Each point is reached from the start by the listed moves, each made 0, 1 or 2 times, or once backwards (-1), plus a little noise. Say if it took an odd or an even number of moves. Then give how often each move was made.
(in the rows, 128 means zero)

Moves:
(1): [182 122 127 144 126]
(2): [103 165 133 176 107]
(3): [136 125 179 130 103]
Start: [124  74 143 120 132]
Points:
[149  37 137  71 154] => odd (0, -1, 0)
[ 44 118 148 153 114] => even (-1, 1, 0)
[215  95 196 203  81] => even (2, 1, 1)

Moves:
(1): [164 128 105 119 122 120 127 131 114 126 119]
(2): [146 151 153 127 123 129 139 129 128 140 118]
(3): [128 111 146 132 130 121 136 134 125 120 142]
(4): [139 131 127 159 116 134 125 108 135 113 117]
(5): [138 125 128 140 162 136 135 128 126 124 117]
(6): [134 123 138 115 113 162 137 115 115 111 124]
(7): [123 130 117 128 125 129 154 137 125 109 124]
(8): [135 128 119 136 130 140 130 145 126 131 139]
(9): [131 122 119 125 130 133 132 119 168 127 133]
Start: [122 114 134 121 150 122 144 117 135 133 131]
Points:
[128 133 140 218 206 126 213  72 249  84  84] => even (-1, 1, 0, 2, 2, -1, 2, -1, 2)
[231  55 118  94 122 192 160 114 153 102 170] => odd (2, 0, 2, 0, 0, 2, -1, 2, 2)
[122  58 103 104 178 142 129 151 201 150 202] => even (0, -1, 1, -1, 0, 0, -1, 2, 2)
[139 112 185 142 147 118 194 163  84 114 152] => even (0, 1, 2, 0, 0, 0, 1, 1, -1)

Moves:
(1): [150 132 134 128 133 145 136 138 132 116 144 136 138 125 125 130]
(2): [123 152 127 129 135 122 140 128 132 122 126 112 122 109 132 128]
(3): [129 121 141 132 130 129 137 136 135 136 125 122 126 122 132 125]
(4): [113 129 126 147 117 138 125 116 126 127 144 128 129 134 127 127]
(5): [135 126 127 144 134 139 115 138 123 131 123 131 111 125 135 118]
(6): [123 135 121 120 129 145 138 140 137 122 124 126 139 136 124 121]
(7): [141 109 124 130 131 128 159 118 119 131 139 133 128 138 118 123]
(8): [131 115 118 132 121 121 134 137 120 129 133 125 129 120 132 137]
(9): [127 130 129 124 126 124 130 125 142 123 127 133 120 124 134 129]
(10): [146 125 122 129 120 132 134 114 135 157 120 134 127 121 107 126]
(11): [114 131 124 128 136 137 123 123 119 143 154 143 124 137 128 125]
(12): [125 135 128 138 124 133 131 130 119 130 117 145 134 132 124 136]
(13): [127 118 128 134 153 128 130 105 145 134 126 132 144 134 144 135]
(14): [147 137 119 126 121 110 132 131 126 143 127 127 133 144 127 122]
Start: [126 125 127 108 131 139 112 122 135 128 132 129 136 123 125 124]
Points:
[162  88 102 153 179 131  90 119 158 249 164 137 125 131 176 107] => odd (0, 0, 2, 0, 2, 0, -1, 2, 0, 1, 2, -1, 2, 2)
[ 59 148 173 136 134 191 107 145 132  99 164 162 166 115 146 154] => odd (1, 0, 2, 1, -1, 0, -1, 0, 0, -1, 1, 2, 0, -1)
[129  83 130 132 162 152 137 100 132 167 156 137  70 143 131  72] => even (-1, 0, 1, 0, 2, 0, 2, -1, 1, 0, 1, -1, 0, 0)
[ 76 140  93 124 111 154  86 174  63 115 142 141 119 146 127 115] => even (-1, 0, -1, 0, 1, 1, 0, 1, -1, -1, 1, 1, -1, 0)

Moves:
(1): [151 132 129 120 142 133 131 122 118 134 124 123 133 148 138 138 126 129
 140 136 124 132 120 139 121]
(2): [134 139 133 137 128 130 123 108 121 138 131 130 127 120 138 109 125 127
 128 122 144 111 129 133 123]
(3): [131 121 148 121 122 140 137 127 129 127 122 136 123 122 126 117 117 141
 130 129 128 130 123 119 127]
(4): [134 113 127 146 121 120 115 129 142 127 106 120 116 123 147 120 116 127
 133 135 126 120 120 128 132]
(5): [126 122 130 131 150 122 127 129 126 128 133 130 124 139 126 132 128 119
 140 135 138 119 123 135 138]
(6): [118 123 131 127 141 141 113 131 125 129 129 129 118 124 125 129 131 122
 122 126 131 135 124 143 126]
(7): [129 123 135 124 129 137 139 126 124 123 123 133 119 124 129 137 133 128
 117 135 134 118 121 127 130]
(8): [132 140 131 132 129 116 137 146 125 139 117 128 126 131 110 135 140 135
 129 125 134 143 126 135 137]
(9): [133 128 122 129 139 135 130 110 136 139 134 134 132 115 116 134 122 128
 138 130 132 134 131 132 117]
(10): [121 116 113 124 127 130 134 130 123 152 125 120 131 136 124 127 128 135
 132 132 133 130 123 108 127]
(11): [127 126 127 137 130 122 138 125 116 132 145 132 131 124 123 129 125 134
 115 129 108 144 132 138 128]
(12): [129 131 124 120 120 121 127 112 133 133 124 155 124 138 127 118 143 118
 109 139 133 143 123 125 135]
(13): [147 123 127 146 112 137 121 132 118 134 133 144 151 138 109 137 136 117
 134 113 130 116 117 114 138]
(14): [133 139 129 132 122 143 130 127 134 131 130 135 121 137 128 116 137 139
 139 132 121 126 118 122 121]
(15): [141 125 121 128 126 129 154 138 129 131 145 129 134 135 152 118 117 131
 138 139 144 122 134 141 124]
(16): [116 126 130 138 132 145 124 128 113 127 126 133 129 115 141 149 139 142
 146 133 125 125 125 139 138]
(17): [129 121 125 123 133 126 124 110 139 131 132 121 138 110 129 122 135 156
 127 126 120 131 131 136 122]
(18): [132 131 104 127 144 119 134 148 116 128 111 130 133 121 137 123 112 147
 119 139 129 119 135 114 139]
(19): [137 126 126 114 122 131 118 132 109 130 137 132 120 125 117 120 138 128
 150 127 120 134 132 116 133]
(20): [127 129 135 127 130 129 123 143 141 136 141 115 132 140 139 136 136 115
 118 144 120 122 146 121 120]
(21): [130 126 126 123 122 129 114 124 117 128 137 130 126 132 124 133 120 129
 129 137 140 118 126 128 131]
(22): [127 122 128 150 134 139 147 125 120 113 122 119 138 135 123 125 133 131
 135 144 134 143 131 131 126]
(23): [131 126 123 143 130 124 131 133 118 121 125 155 120 137 124 128 128 140
 131 124 124 122 142 129 123]
(24): [117 127 116 118 122 128 124 126 124 132 131 131 135 129 124 117 122 123
 138 136 119 123 131 143 121]
Start: [113 105 134 121 117 134 136 137 118 106 137 126 127 121 120 121 129 128
 125 125 130 152 137 125 135]
Points:
[ 91  78 131 132 211 191 133  88  33 182 226  95 151 120 190 126 146 171
 158 144 156 155 113 186 152] => odd (1, 2, 0, -1, 2, 2, -1, -1, -1, 2, 2, 0, 0, 0, 1, 2, 1, 0, 0, 0, 0, 0, -1, -1)
[151  79 139  74  88 157 194 157 122 135 143 194  83 158  51 115 167  85
 114 203 212 201 142  33 149] => odd (-1, -1, 1, 0, 0, 0, 2, 1, 2, 1, -1, 2, 0, 0, 1, -1, -1, 0, 2, 1, 1, 1, 0, -1)
[151 132  78 196 146 138 243 179  15  94 181 188 163 144 161 129 166 192
  77 211 110 170 249  96 139] => odd (0, 1, -1, -1, -1, -1, 1, 0, 0, 0, 2, 1, 0, 0, 1, 1, 0, 2, 1, 2, 0, 2, 2, -1)
[ 58 143 165 108 170 202 157  22 145  99 146 240  89 116 144 111 215 146
 160 184 150 125 114 238 109] => odd (0, 1, 0, -1, 2, 0, 2, 0, 1, -1, -1, 2, -1, 2, 0, 2, 1, -1, -1, 0, -1, 0, 1, 2)

Moves:
(1): [135 126 126 130 138 127 133 124 134 129 122 126 135 129 139 113 126 122
 127 128 132 125 123 138 134 129 134]
(2): [134 117 118 132 120 133 127 141 132 120 136 135 118 115 127 125 139 131
 121 124 138 116 128 136 111 127 119]
(3): [134 125 127 124 137 131 123 135 125 139 126 124 136 125 124 126 129 125
 127 132 127 127 136 142 134 126 121]
(4): [129 134 124 131 143 130 110 143 126 122 124 123 131 136 112 119 136 125
 134 113 127 115 118 136 116 134 136]
(5): [132 123 122 123 143 131 126 130 128 113 130 116 130 126 141 123 123 118
 127 118 122 123 120 127 131 138 130]
(6): [114 135 131 127 124 140 119 120 130 134 121 133 129 125 132 129 120 127
 124 116 131 133 126 118 135 120 125]
(7): [123 125 124 137 136 120 140 124 125 144 114 137 130 118 126 121 132 107
 140 126 118 128 117 136 148 124 120]
(8): [125 125 128 124 134 127 114 138 119 135 147 136 123 122 123 112 136 126
 144 121 129 122 131 135 134 134 136]
(9): [142 132 126 122 124 133 133 130 110 118 121 129 125 131 138 135 129 121
 110 123 133 125 136 118 127 117 135]
(10): [125 127 120 124 132 125 134 122 124 116 128 131 115 132 119 132 127 138
 129 125 139 135 126 129 127 120 128]
(11): [134 120 131 133 136 130 116 124 127 121 126 134 108 142 132 128 133 123
 121 132 129 128 123 117 136 122 130]
(12): [118 113 126 131 148 125 125 128 147 138 112 148 135 127 122 127 128 138
 146 129 119 123 126 123 136 133 135]
(13): [134 122 128 125 121 120 120 126 127 135 129 127 136 120 131 125 131 138
 138 128 116 129 122 124 129 125 128]
(14): [105 126 116 135 131 117 118 132 141 132 126 127 125 126 118 105 125 126
 131 116 102 135 128 128 138 127 115]
(15): [117 120 126 133 128 128 118 139 134 118 117 124 133 122 132 122 126 130
 132 134 134 137 126 117 132 135 130]
(16): [121 128 132 120 114 115 119 115 128 132 134 129 128 126 126 138 131 123
 130 134 133 131 136 125 116 120 123]
(17): [128 128 126 139 134 126 121 125 138 123 125 135 130 128 127 117 129 119
 136 111 121 136 126 121 126 118 122]
(18): [134 127 142 117 120 127 136 137 125 133 131 128 117 121 124 136 114 127
 125 131 144 129 130 140 117 115 136]
(19): [134 117 138 127 124 122 147 121 113 137 127 136 115 127 122 129 110 148
 112 128 147 136 133 132 111 129 125]
(20): [127 129 118 123 137 129 124 140 128 140 129 126 125 129 131 133 133 127
 135 133 146 135 130 126 111 128 138]
(21): [131 109 125 126 121 133 127 128 138 130 122 126 123 131 126 130 124 127
 133 130 132 127 132 134 124 131 138]
(22): [119 135 124 122 121 126 130 124 128 131 131 134 130 138 126 122 118 131
 133 137 127 130 124 124 122 126 115]
(23): [134 147 133 127 126 135 133 118 134 126 122 111 118 130 132 118 121 136
 136 140 128 123 139 114 132 143 123]
(24): [128 143 120 125 120 128 116 123 120 133 128 144 126 127 125 137 129 122
 127 133 121 134 124 131 131 131 129]
Start: [127 126 139 123 128 126 137 125 119 107 122 129 113 124 126 138 143 125
 126 130 111 149 138 139 130 120 149]
Points:
[113  69 109 131 128 117  29 119 181 171 117 162 110  42 103  73 195 125
 249 126  84 127 162 142 155 161 122] => odd (0, 2, 2, 0, 0, 1, 1, 2, -1, 0, 0, 1, 2, 0, 1, 2, 1, -1, 0, 0, 2, -1, 2, 1)
[180  70 115 121  64 109  98  92 125  56 152 158  71 145 188 138 179 114
  82 150 124 134 163  71  73  85 138] => odd (1, 2, -1, -1, 0, -1, -1, 0, 2, -1, 2, 0, 1, 0, 0, 2, 1, -1, 0, 0, 1, 1, 0, 0)
[100 159 124  95 109  62 169  41  66 152 146 218 129 111  77 168 124  89
 156 126 100 184 101 203 123  72  71] => odd (0, 0, 1, 0, 1, 0, 2, 0, -1, 2, -1, 0, 0, -1, -1, 2, 1, 0, 1, -1, -1, 2, -1, 2)

Moves:
(1): [105 138 128 112 123 114 120 115 132 120 121 139 120 125 117 142 140 128
 141 129 134 125 135 129 130 126 114]
(2): [118 102 127 124 109 157 126 131 142 121 144 113 106 132 119 119 135 136
 124 124 127 129 109 118 127 142 144]
(3): [136 127 121 138 134 134 130 134 133 137 138 132 151 123 126 132 130 123
 124 121 131 119 138 134 121 130 125]
(4): [131 117 127 119 128 135 129 143 143 114 134 127 122 119 123 115 145  99
 111 126 132 127 128 131 114 147 129]
(5): [131 135 143 127 139 134 126 137 127 134 128 143 129 131 133 136 110 140
 136 138 133 133 133 142 113 126 129]
(6): [141 131 115 119 137 114 114 127 124 121 113 129 130 127 108 145 124 119
 143 127 130 135 127 117 124 128 127]
(7): [126 128 114 124 131 126 134 125 132 120 132 127 125 123 117 131 135 124
 132 134 124 133 137 126 125 125 124]
(8): [139 118 123 124 132 121 129 111 132 120 128 132 126 136 128 121 127 135
 127 133 121 115 130 128 133 144 123]
(9): [126 128 131 137 130 120 129 125 131 136 141 113 132 125 126 145 133 128
 135 127 128 125 119 126 117 119 127]
(10): [137 121 128 130 117 128 118 129 129 125 124 140 129 125 137 127 129 135
 108 140 133 127 118 126 140 126 139]
(11): [128 126 127 115 121 128 127 123 128 130 117 118 131 144 120 121 128 130
 129 140 130 123 128 136 129 120 121]
(12): [132 121 131 147 127 139 138 118 140 142 128 141 134 129 130 114 139 138
 114 129 144 105 118 137 140 135 133]
(13): [141 144 128 128 133 128 132 134 139 115 133 131 129 115 153 122 131 143
 124 126 124 130 132 129 119 124 125]
(14): [140 115 121 134 126 130 137 142 123 115 151 156 126 130 142 146 139 123
 118 112 114 127 116 132 119 141 122]
(15): [126 141 127 129 129 138 117 123 117 129 128 123 127 136 131 129 138 134
 130 138 142 147 132 122 128 127 147]
(16): [137 125 125 147 132 133 112 129 132 130 133 127 128 138 138 133 121 133
 131 114 122 141 124 143 126 132 122]
(17): [115 138 131 154 131 142 131 131 128 130 141 133 131 135 120 131 137 128
 117 126 140 111 139 130 122 132 126]
(18): [124 127 129 126 124 124 120 136 129 115 138 135 107 144 136 118 136 132
 133 136 134 123 122 123 128 124 144]
(19): [124 137 116 135 133 127 117 136 124 142 124 130 134 130 127 128 126 127
 119 127 130 130 132 124 114 121 125]
(20): [124 144 133 126 130 128 122 133 135 133 121 119 134 135 122 121 131 133
 129 138 123 127 134 124 126 129 131]
(21): [143 142 135 102 120 138 123 122 138 148 117 128 139 136 114 136 109 124
 117 123  90 119 110 136 143 133 124]
(22): [132 139 137 123 134 126 122 129 124 119 129 133 139 119 127 117 122 126
 126 124 125 141 125 138 126 134 126]
(23): [141 137 129 124 117 120 133 121 128 135 124 140 128 114 129 123 133 119
 144 126 119 137 122 124 129 130 122]
(24): [124 129 106 139 121 121 132 128 135 147 139 128 119 117 136 131 132 133
 128 143 144 121 114 116 140 128 131]
Start: [144 114 119 136 131 137 144 131 127 112 141 121 124 144 147 134 133 114
 145 121 112 134 122 129 128 132 147]
Points:
[178 175  63 195 177 193 115 154 113 208 166 132 182 189  74 223 108 110
 165 150 135 143 127 141  90 159 150] => odd (-1, 0, 1, 0, 2, 2, 1, 0, 0, -1, 1, 0, -1, 1, 2, 1, 2, -1, 0, 1, 1, 0, 0, 2)
[176  38  90 114  79 166 138 163 225 179 243 105  86 184 137 161 129 122
 161 157  41  78  31 139  91 199 149] => odd (0, 2, 2, 1, 2, -1, 0, 2, 2, 0, 1, -1, -1, 1, -1, 1, -1, 1, 0, 2, 1, -1, 1, 2)
[ 80 214 116  58 109 135  64 132 144 105 118  81  82 159 148 122 171 224
 227 249 182 207 165  79  51  46 197] => even (2, 2, 1, -1, 2, 0, 1, 0, 1, 1, 2, -1, 2, -1, 2, -1, -1, 1, 2, 2, -1, 0, 1, 0)
[164  24 147 146 108 235 111 105 169 159 128 144 137 248 130  71 113 145
  24 128 109  46  69 213 134 193 153] => even (0, 1, 0, 1, 1, -1, -1, 2, 0, 1, 2, 2, -1, 0, 0, 1, 0, 0, 2, -1, 1, 0, -1, -1)
